Every row gives one point. A path goes straight from each point to the next, and from the last back to the first. The post is the endless flat space through its rows: a point in 2 columns, a line in 3, a plane in 4, and so on, so that a path can go around it. How many times does the path go around the post? Going back the other way cancels.

Post:
[[ -0.5 -16.9  19.7]
 [  3.3  12.5  -5.3]]
Path:
[[ 17.6  32.7  10.7]
 [-15.2  -8.4  31.3]
 [-10.6  12.0  -9.7]
 [  3.1 -14.8  -7.5]
 [ 10.7  -9.7   3.7]
 [ 10.8   3.2   9.0]
 [ -5.0  14.1  22.0]
 [-18.1  -2.1  33.0]
 [ -4.8  31.0  13.8]
 [-13.4 -12.7  15.5]
 [-14.9 -44.8  30.3]
 [  6.6 -21.1  -9.9]
 [ 27.5 -21.7  28.2]
 [ 11.4   5.5  36.5]
 [  1.3  24.6  -4.5]
 [-14.3  -4.0  20.6]
 [-23.2  -6.8   2.2]
 [ -6.9 -36.8   5.4]
 [ 10.0 -14.7 -10.7]
 [ 18.2  14.2 -11.4]
 [  8.9  33.5   6.7]
 [ -8.7  37.4  -3.0]
 [-20.1   1.6  -2.3]
 [ -3.9 -14.9  -0.8]
 [ 10.9  -8.4  -8.8]
 [ 17.7  10.2   3.6]
 [ 23.1 -13.8  18.8]]
Times around: 4

Post, 7 rows:
[[ -4.8  -6.7  -1.7  -8.0 -25.9   1.3 -10.4  -3.9]
 [ 13.3 -17.4 -13.4 -13.7   6.2   3.2   3.2  15.8]
 [  4.4  -0.7  -6.0  22.0  18.2   3.0  11.9  -3.4]
 [  0.7  -6.7  21.9 -12.2  15.5   0.8  23.0 -33.0]
 [ 12.7  18.2 -25.6  18.1 -17.9  -6.9   1.1  -1.8]
 [  4.0   3.0 -10.7 -13.0  -5.3   1.6  22.9  29.7]
 [ 13.9  15.8  -6.0   0.6 -24.5  13.1   5.9   1.1]]
Path, 29 rows:
[[-27.1 -35.1  -0.1  -8.8   7.5   2.5 -18.8  -8.3]
 [ 24.9   3.0 -26.7   3.9   1.7 -13.3 -13.2 -10.8]
 [ 26.5   5.0  14.0   0.3  21.6   2.3  21.0  11.4]
 [ 50.6  -7.4 -32.2   3.5 -26.6  11.5  -4.7  16.5]
 [  5.6   3.6  -0.9   6.4 -21.6 -21.2  12.7  10.0]
 [ 14.9   0.8  -6.4 -29.9  -4.9 -17.1   7.0  31.6]
 [ 26.8  -5.7   7.7   0.3   7.2   8.1  19.0  16.0]
 [ -4.2  23.1  -3.9   5.7 -19.1  -8.7  34.5  -9.9]
 [ 12.7  12.6 -21.0  -0.9 -25.2  26.7  18.7  20.3]
 [  6.2   5.4 -22.8 -27.7  -5.0 -22.7  21.7  -1.1]
 [ -4.1 -10.7   3.9   6.8  10.6  -0.7 -13.4 -19.6]
 [ 51.9  15.3 -20.6 -23.8 -10.7 -10.4   1.5  18.2]
 [ -2.7  -7.2   8.1  -5.7 -17.3   8.9   6.1   9.0]
 [ -8.4  -3.3 -12.6  -5.7 -47.7   9.8  13.6  44.6]
 [  2.0  17.6   0.9   9.6 -23.8  40.1  10.0 -15.3]
 [ -1.6  12.8 -41.7   5.2 -25.0 -14.9  15.7  -9.1]
 [ 20.3  -5.5 -34.4  -3.1 -11.1 -15.6  17.6  17.4]
 [ -6.4   8.1  15.8  -5.9   4.3 -26.9  33.7   1.9]
 [-11.4 -36.0   0.7   9.8  23.4   6.4 -19.6  23.3]
 [  8.0  17.8   3.2  -4.0  11.6   1.6  -0.3 -19.3]
 [ 19.0   0.8  15.6  13.8  16.4  21.1   7.8 -18.5]
 [ -8.0  13.3   5.5  19.2 -22.7   8.8  16.3  12.2]
 [ 18.5  18.4  -9.4  12.5 -33.5  38.4  15.1  24.0]
 [ 25.5  34.8  -9.9 -18.9 -34.7   0.2  41.7  17.5]
 [ 25.6 -10.8  12.4 -17.5  -7.9  -3.2 -12.1 -27.3]
 [ 24.2  31.8   0.3   6.2 -21.5  -6.2  -0.9 -28.5]
 [ 17.0  11.2   9.5  -1.5  -6.1 -16.8  28.1  -5.5]
 [  9.9 -21.2   6.3  20.7  12.9  13.1  20.0 -10.7]
 [  1.0  -4.3 -19.6  13.3  22.1 -12.5  20.0  -4.5]]
Times around: 2

Post (13 x 14):
[[ 21.3   5.6  -4.4  -0.3  15.6  -4.4   3.0  22.3 -13.9   4.2  11.5  34.0
  -18.0  12.6]
 [-12.2   4.4  -0.1 -26.9 -19.2   9.5 -29.5  -6.6  -0.4   3.6   5.3   3.5
   -7.4 -11.1]
 [ -6.0 -18.8  14.7 -13.1  13.9 -32.4  12.4  -6.5   1.5   1.9   5.6   1.9
   14.5  14.9]
 [ -2.5   0.2 -10.8 -12.3   4.1  -4.8   7.7  18.5 -14.4  -8.5   8.8  -9.4
  -13.0   6.4]
 [ -4.6   7.2   0.5   8.4 -24.5 -14.7   9.5 -11.6  11.9 -21.6  -8.0  11.8
  -17.5 -29.9]
 [ 19.8 -11.8  10.8   3.7  -2.9  13.0 -13.0  14.4  -2.3  -1.1   0.1  20.1
  -10.6  -6.0]
 [ 15.2 -15.6  19.6 -10.4   7.9  24.6  -4.9 -33.7   1.0  15.6  -0.3  16.7
   10.8 -13.2]
 [-21.1  34.8   7.5 -24.4   9.2  -1.5 -15.0  29.0   9.0   3.1 -18.6  10.2
  -10.5   0.4]
 [  3.8  11.9  20.9  18.9 -10.5   2.5   1.6  -5.7 -17.5  21.7   1.0  31.8
    6.6  22.2]
 [  0.4 -21.6  20.3 -31.2 -16.0  -5.5   7.5 -15.8   0.3  -7.2 -16.7   1.2
   -1.6  -4.9]
 [ 34.5  22.0  16.8  -9.9   1.9  12.1 -12.7  21.4 -21.7  -1.6   2.0   1.5
   23.2  -0.9]
 [ 13.5   0.0   8.2  -9.2 -10.7  11.8   7.8   1.4  13.1  12.2  -8.0  11.9
   -2.4 -21.3]
 [-21.9  -6.4 -17.3   2.3 -13.0  -9.7  -1.7  -6.8  -2.7  -2.4  -7.6  25.9
   -5.5  -3.6]]
Path (23 x 14):
[[ 14.4  11.7 -17.2  23.6   5.1  -2.9   1.2  19.5   1.4 -10.2 -16.3  35.3
  -57.1   3.9]
 [ -3.8  -8.4  35.4  19.3 -27.8 -14.1  18.8  -6.3  15.0  19.9 -11.7  29.6
  -24.7   0.0]
 [ 11.6  18.8  23.1 -24.2 -20.5   0.1  -9.0 -16.4 -16.8   4.2 -17.1  16.3
   -6.2  -0.9]
 [-23.6  -6.7 -18.6  24.7 -42.7  -9.3  -7.8 -13.1  -3.7  -9.9 -15.9  57.9
  -36.8   7.0]
 [ 36.1 -16.3  45.2 -14.7 -45.6  -5.6   6.0 -10.8 -11.0 -14.1 -12.8  31.8
    8.8  -1.3]
 [  0.6  26.0  24.1   5.9   8.1   4.5  -6.6  19.5   6.8  10.1  20.2  12.7
  -14.7 -25.3]
 [ 26.3   8.8  43.9 -28.8  10.2 -21.5   1.8  18.7  20.7  -6.1 -22.6  11.7
   -3.9 -13.5]
 [ 11.2   3.3 -18.9   1.3  -8.0  14.6 -23.5   1.7  -2.9 -13.2   8.8  -9.5
   -1.9 -43.1]
 [ 12.0  15.3  50.7 -10.9 -12.0  31.8 -18.1  -8.5 -24.9  19.6 -21.4  52.9
  -13.0  12.9]
 [ 32.4  20.3  25.7   2.0  12.6  24.9  -3.6  -6.2 -17.5  16.4 -14.2  30.7
   12.7 -13.6]
 [  6.1   9.3 -14.8  -4.2   0.6  -3.3  -6.2   0.3  -5.1   7.5   1.5  29.6
  -20.7  12.3]
 [ 20.0  10.3   8.0 -43.5   5.7  -6.4  24.1  11.5   4.4  -7.8  -4.5   9.8
    4.5  -2.4]
 [ -0.9  16.9 -15.4  31.3  -8.8   2.7   8.6  43.2   9.0 -11.4  21.9  41.5
  -46.6 -23.4]
 [-16.2 -21.5  20.4 -21.3 -16.2   9.2 -13.1 -13.1   3.6  14.8  -2.2  -1.0
   16.0  17.9]
 [ -6.0  17.3  29.7 -29.8 -15.7  -5.9  10.0  -5.4  -9.0   2.4 -18.2  -1.2
    8.2  38.8]
 [ -2.2  30.6   7.4  -3.8  20.5  13.0  -3.5  -4.2  16.7  11.3  -7.8  35.9
   -2.0 -22.8]
 [ -6.3   8.7   2.2 -14.8 -25.8  12.7 -13.0  24.5  10.3  17.8 -21.7  22.4
   -9.7 -36.1]
 [ 34.1   4.8  27.2 -16.0   5.1  18.8 -12.0   4.5 -20.4   6.9  -3.8  -9.0
    0.2  -2.7]
 [  9.2   1.7  -9.8   3.2  16.0   6.6 -29.4   5.2   8.6 -14.6   8.6  25.1
  -23.4 -12.8]
 [  3.8 -25.0   4.1   5.0  -9.7  -1.0  -6.9  -6.5  19.1  -4.6   2.9  48.2
  -27.8 -19.7]
 [ 19.9   8.4  31.4  -9.1  -1.1   7.1  20.8  32.0 -13.1  -0.7 -19.8  22.8
   -8.1   3.9]
 [  0.8   2.5 -22.4  13.9 -25.9  -9.8   2.2  -4.4 -16.6   2.2  24.9 -23.1
   -9.1 -18.9]
 [  1.0  -6.6  -0.5 -21.3   2.0 -29.9  -5.6 -29.4 -10.0 -28.6  -1.2  -0.2
   12.6   1.3]]
Times around: 3
